Rows are points. The last column is the point's height on a tilted bowl or saddle (a function of degree 2), plus a little noise. Count its main directions that bend up, bend down and stay straight.

Points:
[[ 27 -41 -29]
 [ -4 -45 -13]
 [ 28  17 -43]
 [-41   5 -26]
 [-30  -3 -15]
 [  1   5 -17]
 [ -1  43 -59]
 [ -2  29 -38]
 [ 14 -18 -15]
 [ 29  14 -41]
 [ 18 -60 -33]]
Directions: 0 up, 2 down, 0 straight

Points:
[[-17  43 -30 -44]
 [  4  16 -47 -45]
 [-11  -3  -3  11]
 [ 12 -46  23 -23]
 [ -9  14 -37 -27]
 [-11  -5 -14   5]
 [-19  20 -30 -22]
 [ 47 -29  11 -19]
 [-17  -3  46 -12]
 [ 16  23   4   9]
 [ 25   7  46 -11]
 [ 23   7 -32 -19]
 [  2 -14   2   9]
 [ 29 -60 -25 -60]
 [ 14  15 -24  -8]
 [ 26   6  -7   6]]
Directions: 0 up, 2 down, 1 straight

Points:
[[ -1 -18 -12  12]
 [  6   7 -15   3]
 [-14 -41  30  60]
 [ 21 -19 -22  23]
 [ 30  27  29  49]
 [ 23  14  12  29]
 [ 11 -25  11  36]
 [-15 -16  26  38]
 [-36 -17 -11  12]
 [-60  18 -24  24]
 [-25   3  11  20]
 [-18  15   0   9]
 [ -3  24 -42  -2]
 [ 24   3   4  27]
 [-27  56 -22  19]
 [ 13 -16  37  58]
 [ 32  -2  -8  29]]
Directions: 3 up, 0 down, 0 straight

Points (25 x 5):
[[-15  48  31 -50  31]
 [ -9 -12   7  -4   0]
 [ 25 -18  25 -40 -18]
 [ 24  16   9 -13  -5]
 [-23   9 -19  15 -25]
 [-18 -13  26  29  -7]
 [  6   2 -60  36 -60]
 [ -3  -9   2  -4  -1]
 [  3   2  12 -24   6]
 [-22  -2  25 -16  31]
 [-22   3   4   1   9]
 [-20   0  -5  27 -21]
 [ 12  14  -3   2  -2]
 [-10 -12 -17 -20  -6]
 [ -4 -44   7 -21 -31]
 [-51   3  21  46  -2]
 [-24  23  -4  25 -19]
 [ 29  -4  12 -24  -1]
 [  1 -23 -20 -53  -4]
 [-19 -17  28 -25  21]
 [ 16  23  -3   5  -6]
 [ 11   7  -4  22  -3]
 [-22   1 -22  32 -48]
 [ -9 -15  25 -20   8]
 [  3  32  31 -27 -14]]
Directions: 1 up, 2 down, 1 straight

Points, 47 rows:
[[ 21  22 -29   7  -6   6  23]
 [-13 -16  29  -6  -5 -22  22]
 [-36  29  15   3 -30  -7  22]
 [-58  12 -12   6  -6 -19  59]
 [  7  11   4  25 -11 -24  27]
 [ 17  13  27   4   3  24 -23]
 [ 44  33   0 -11 -13  -4  17]
 [ 22   5 -29  -7 -19  12  21]
 [ 20   4  10  32  11 -25  36]
 [  1  11 -28 -13  -8   2  20]
 [-13  31   6  -4 -10  -3   4]
 [-18 -24   8 -45  -8 -21  -8]
 [ -2   5 -19  -1  60 -13  60]
 [-23  -8 -20  15  -6   0  25]
 [  2  -9   1  20 -15 -22  26]
 [ 12 -20 -22  20  13 -45  22]
 [  8  16 -39 -17 -37  34  30]
 [-18  26  23 -12  -7  11 -25]
 [ 17   4 -11  10  -6 -17  24]
 [-58  -5  40  20  21  17  25]
 [-37  -7 -12   3  -8 -27  39]
 [ 11  26  22   4 -22 -27  29]
 [ 28 -20  43  42  -6  -5  58]
 [ -8  -4  13   9   5  -9  17]
 [ 20  -7 -17 -30   0  21  -6]
 [ 12  31 -20 -23  -5   3  12]
 [ -9   8 -22  -3  17  53  -2]
 [ 16   9 -14  19  37   0  31]
 [ 43 -44 -32 -19   8 -11  15]
 [ 18 -17 -33 -13 -37  13  30]
 [  5   1  25 -10  11   6  -6]
 [ 40   7   3  -1   7 -17  33]
 [ 31   2   0 -24  14   1   5]
 [  1  42  23 -13   5   6 -26]
 [  5   7  22 -10 -16   0  -7]
 [-10   1   5 -21  27 -27  32]
 [  8  14 -20 -16  -2 -16  24]
 [ 21  43 -25  10   1 -20  42]
 [-16  36  11 -39   1 -18  10]
 [ 10 -14   4 -17  20 -31  26]
 [ 28  -8   8 -21  -2  -9   5]
 [ 29  -8  -4   6   0  11  15]
 [-25 -38 -16   1 -18 -26  25]
 [ -5  11  18   8 -19  32 -25]
 [-11 -16 -10 -17 -11 -23  16]
 [ 11 -20  -6   0  -8   9  12]
 [ 17  20  18  25 -30 -40  53]]
Directions: 4 up, 2 down, 0 straight
